Each row is a point. Examples show where two turns around zero, p and q, send a point. Write where each new point lands after one turn and then the other. Backwards means that the second turn is done in reverse. Each puzzle has new turns, and all numbers are rounded.

Turn p:
[ 0.7 -2.6] => [ 0.8 -2.6]
[-3.4  0.2] => [-3.4  0.0]
[2.7 2.4] => [2.6 2.5]
Turn q:
[-3.2  1.3] => [-3.4  0.2]
[ 2.6 -2.6] => [ 3.3 -1.6]
[ 0.8 -2.3] => [ 1.5 -1.9]
[2.5 0.8] => [2.1 1.6]
[-2.7  2.8] => [-3.5  1.8]
Where do these land?
p, then q: [ 1.8 -4.6] => [ 3.4 -3.6]
p, then q backwards: [-1.2 -0.6] => [-1.3 -0.3]
q, then p: [0.0 1.6] => [-0.6  1.5]
q, then p: [-0.6  3.6] => [-1.9  3.1]

Turn p:
[-0.1 -3.7 -0.1 -1.7] => [-0.3 -1.7  1.4 -3.4]
[-3.1  0.6  0.4 -1.5] => [-1.1  2.8  1.8 -0.7]
[ 0.1  2.0  1.6 -1.7] => [ 1.1  2.6 -1.2 -0.5]
[1.2 1.7 2.7 8.6] => [ 4.6 -2.5  1.4  7.5]
[ 1.1  0.8 -3.7 -1.0] => [-3.2 -0.8 -2.4  0.0]
[-0.2 -1.4  0.2 -1.3] => [-0.1 -0.2  0.5 -1.9]
[ 1.0  0.0 -1.1 -1.4] => [-0.9 -0.2 -1.4 -1.1]
Turn q:
[ 2.1 -0.9  0.7 -0.2] => [ 1.0  1.3  1.6 -0.6]
[-1.1 -2.7 -2.9  3.8] => [ 1.9 -4.0  1.5  3.1]
[-3.2 -2.6 -5.2 -3.3] => [ 1.8 -5.9 -2.4 -3.4]
[-0.1  1.9  4.5  1.0] => [-3.5  3.2  0.9  1.2]
[ 1.2 -0.8 -1.0 -0.1] => [ 1.6 -0.1  0.5 -0.4]
[-0.3  1.0  2.0 -0.6] => [-1.8  1.4 -0.1 -0.4]
[ 1.3  4.2  1.9 -0.7] => [-1.1  4.2 -2.2  0.4]
Where do these land?
q, then p: [ 0.9  0.8 -4.2  1.6] => [ 0.1 -4.1 -2.0  0.9]
q, then p: [ 0.1 -4.3  1.8  1.1] => [ 3.9  1.0  2.0 -1.6]
p, then q backwards: [-1.8  1.9 -5.7 -0.1] => [-4.2  2.2  3.9  1.2]
p, then q backwards: [-2.2 -0.1  3.0  0.0] => [ 3.4 -1.2  0.8  0.4]
q, then p: [1.9 1.0 1.9 0.6] => [ 0.8  1.9 -0.8  1.9]
q, then p: [ 1.1  0.7  3.2 -3.2] => [-1.1  4.4 -0.9 -0.8]

Turn p:
[-1.3 -1.2  0.5 -4.4  0.9 -1.0 -1.6  1.4] => [ 0.6  0.7 -2.4 -2.3  3.4 -0.7  1.5 -1.6]
[-2.8  1.2 -1.4 -2.3 -1.3  1.4  0.6 -1.5] => [-0.3 -0.3 -2.5 -1.7  1.1  2.3 -1.6  2.1]
[ 0.2  0.1  0.5  0.9  0.2 -2.4  2.2 -1.7] => [-0.8  0.1 -0.6  0.7 -2.5  0.9  2.4  0.6]
[ 0.4  3.4 -3.4  0.9 -2.4 -1.8 -1.6  3.2] => [ 4.7 -1.5 -0.9 -1.0 -1.8 -3.0 -1.8  1.9]
[-2.2  6.1 -3.2  1.6  0.1  0.2  1.3 -0.8] => [ 3.3  1.1 -2.4  0.3 -3.8  2.3 -3.6  2.6]
[ 1.2 -3.1  2.6 -2.6  5.1  2.8  0.8 -3.0] => [-3.4  1.3  0.0  2.3  3.3  3.8  1.3 -4.7]
[-1.6 -2.4 -0.4  5.3  2.7 -1.2 -2.2  6.4] => [-0.7  3.3  1.5 -0.6 -2.6 -7.4 -2.5 -3.1]
[ 2.0 -1.2 -1.6  0.4 -0.2  0.3  2.3 -2.1] => [-1.6 -2.7 -0.5  2.2 -1.1  1.2  0.4  0.0]
[ 1.8 -2.7  3.4  3.3 -1.2  1.8  1.2 -1.2] => [-3.6  0.0  4.6  2.1 -0.1  0.0  1.0  0.8]
[ 0.3  0.5  0.3  0.4 -2.8 -0.4 -1.5 -5.0] => [-0.2 -2.6  2.3 -2.4 -1.1  3.8  0.9  1.4]
[ 2.1 -0.7  2.7 -3.6 -1.0  0.4 -1.5  4.3] => [ 2.1  0.6  0.7  0.4  5.3 -3.1  2.0  0.0]
Turn q:
[-4.3 -0.1  5.9 -1.3 -5.9 -4.2  3.0  4.5] => [-2.0  1.4  3.1  5.7 -3.4  5.7 -2.8  6.0]
[ 1.3  2.5 -0.5 -2.6  2.1  1.3  1.3 -2.3] => [ 2.0  2.4 -1.6 -2.5  2.2 -1.0 -1.7 -0.2]
[-0.7 -0.1  0.1 -1.1 -2.4  2.0  2.2  2.8] => [-0.2  0.8  0.2  0.0 -0.6  4.8 -0.2 -0.3]
[ 2.6 -0.1 -2.8  2.0  0.4 -1.7 -0.3 -1.8] => [ 0.2 -1.8 -0.2 -1.4  2.2 -2.2  3.0  1.0]
[-1.5  1.7  2.2  2.9 -0.3  1.5  2.1 -0.6] => [ 0.3  3.8  2.6  1.1 -0.5  0.2  1.5 -0.5]
[ 2.3  0.3  1.1  1.4  2.8 -0.3 -0.7  3.3] => [ 4.0 -2.1  0.9  2.1  0.2 -0.2  0.3 -1.5]
[ 0.8  3.7 -2.4  1.0  1.7  1.6 -2.8 -1.5] => [ 1.6  1.5 -3.8 -0.5  0.5 -2.8  2.5 -1.8]
[ 1.7 -3.5 -0.9 -0.9  0.2  1.0 -3.3 -2.9] => [-1.5 -2.9 -0.6 -3.7 -1.8 -2.7 -0.4 -1.1]
[-2.1 -4.5 -2.8 -1.3  1.4 -1.1 -1.6 -1.5] => [-4.5 -3.2 -0.6 -0.7  1.2 -1.8 -1.8 -1.6]
Where do these land?
p, then q backwards: [ 2.0  0.3  5.6 -1.1 -0.4 -0.2 -0.7 -2.0] => [ 0.6  0.5 -0.6  4.2 -1.4  0.4  4.5  0.9]
p, then q: [ 0.2  1.2 -2.3  3.3  0.2  2.3  1.2 -0.3] => [-1.0 -1.2 -0.6  1.0 -3.9 -0.5  2.3 -0.1]
p, then q: [ 3.8  0.0 -1.3  0.5 -3.1 -8.5  0.2  2.4] => [-0.6 -3.7  4.3 -1.7  3.6  4.2  0.3  6.2]
q, then p backwards: [-1.9  3.0  1.8 -0.5  1.3  1.4  2.3  0.7] => [-0.7  2.7  2.0  0.2  3.0  1.9  0.0  1.2]
p, then q: [ 2.0  1.8 -2.5 -1.6  0.2  0.7  2.3  2.2] => [ 0.3 -3.2  0.4  0.2  1.4 -1.0  3.5 -0.9]
p, then q: [-2.4  1.6 -2.6 -1.9 -1.3 -0.5 -1.1 -2.0] => [-0.2 -2.0 -2.8 -2.5 -0.2  1.9 -1.2 -1.7]
p, then q backwards: [-2.1 -3.2 -1.6 -0.3 -1.4  1.9 -3.2  2.6] => [ 0.4 -2.6 -1.1 -2.3  3.2 -0.5  0.3 -4.0]
q, then p backwards: [-1.3 -5.4  2.2  2.2  0.7  1.9  1.3 -5.0] => [-1.3 -4.8  2.2  5.0 -0.7  0.3 -4.0  0.2]
p, then q backwards: [-0.3  0.6  0.7 -0.6  3.8  0.9 -2.3  1.3] => [-0.9  1.3  0.2 -0.3  3.1  3.1  1.2  0.1]
